Each point is reached from the start by the listed moves, each made 0, 1 or 2 times, or once backwards (-1), plus a little noise. Say if it took an odd or an even number of moves. Then give how often each move was made.
(in the rows, 128 means zero)

Moves:
(1): [147, 156, 126, 108, 117]
(2): [86, 152, 115, 111, 133]
Start: [120, 140, 142, 126, 124]
Points:
[97, 191, 125, 90, 118] -> even (1, 1)
[162, 115, 155, 142, 119] -> odd (0, -1)
[73, 244, 112, 51, 112] -> even (2, 2)

Moves:
(1): [154, 145, 163, 123]
(2): [87, 145, 143, 137]
(3): [140, 117, 135, 163]
Start: [136, 126, 124, 122]
Points:
[136, 126, 125, 122] -> even (0, 0, 0)
[76, 136, 169, 209] -> even (0, 2, 2)
[210, 137, 211, 183] -> even (2, 0, 2)

Moves:
(1): [147, 124, 114, 109, 122, 133, 118, 113]
(2): [124, 144, 131, 132, 109, 116, 146, 126]
(3): [124, 150, 142, 107, 124, 159, 123, 147]
(4): [147, 121, 147, 149, 113, 134, 114, 138]
(5): [143, 135, 148, 128, 155, 128, 141, 123]
(6): [110, 139, 123, 146, 149, 162, 139, 107]
Start: [127, 124, 106, 139, 110, 110, 124, 121]
Points:
[125, 141, 64, 88, 33, 55, 139, 120] -> even (1, 2, 0, -1, -1, -1)
[177, 151, 114, 67, 7, 143, 72, 161] -> even (2, 1, 2, 1, -1, -1)
[139, 151, 72, 22, 59, 143, 85, 144] -> odd (2, 0, 2, -1, -1, -1)

Moves:
(1): [134, 127, 126, 91, 123, 144, 105, 119, 132, 138, 136]
(2): [141, 132, 120, 133, 141, 131, 113, 135, 132, 123, 115]
(3): [124, 125, 114, 139, 130, 132, 141, 146, 150, 132, 112]
(4): [126, 110, 129, 129, 136, 128, 138, 123, 137, 112, 145]
(5): [106, 107, 154, 169, 119, 132, 137, 126, 114, 127, 140]
(6): [124, 120, 139, 128, 132, 136, 108, 141, 148, 127, 140]
(7): [111, 124, 118, 111, 125, 138, 140, 143, 115, 116, 128]
(8): [129, 117, 118, 118, 122, 108, 134, 122, 145, 140, 120]
(9): [130, 114, 147, 106, 132, 125, 149, 124, 142, 145, 111]
Start: [130, 137, 121, 125, 135, 106, 137, 135, 145, 125, 122]
Points:
[50, 89, 91, 249, 124, 113, 200, 211, 137, 87, 101] -> even (-1, 1, 2, 0, 2, 0, 2, 1, -1)
[198, 199, 86, 40, 137, 126, 10, 102, 139, 147, 130] -> even (2, 1, -1, -1, -1, 0, -1, 0, -1)
[88, 94, 115, 76, 88, 87, 207, 125, 158, 191, 77] -> even (1, -1, 1, -1, 1, -1, 1, 2, 1)
[121, 92, 116, 34, 185, 151, 187, 193, 208, 92, 103] -> odd (0, 1, 1, 2, -1, 1, 2, -1, 2)
[120, 82, 190, 128, 151, 115, 152, 144, 185, 151, 100] -> odd (0, 1, 0, 0, 1, 1, 0, 0, 2)
[96, 108, 105, 35, 150, 141, 241, 189, 192, 123, 83] -> even (0, -1, 2, 1, -1, 0, 2, -1, 2)
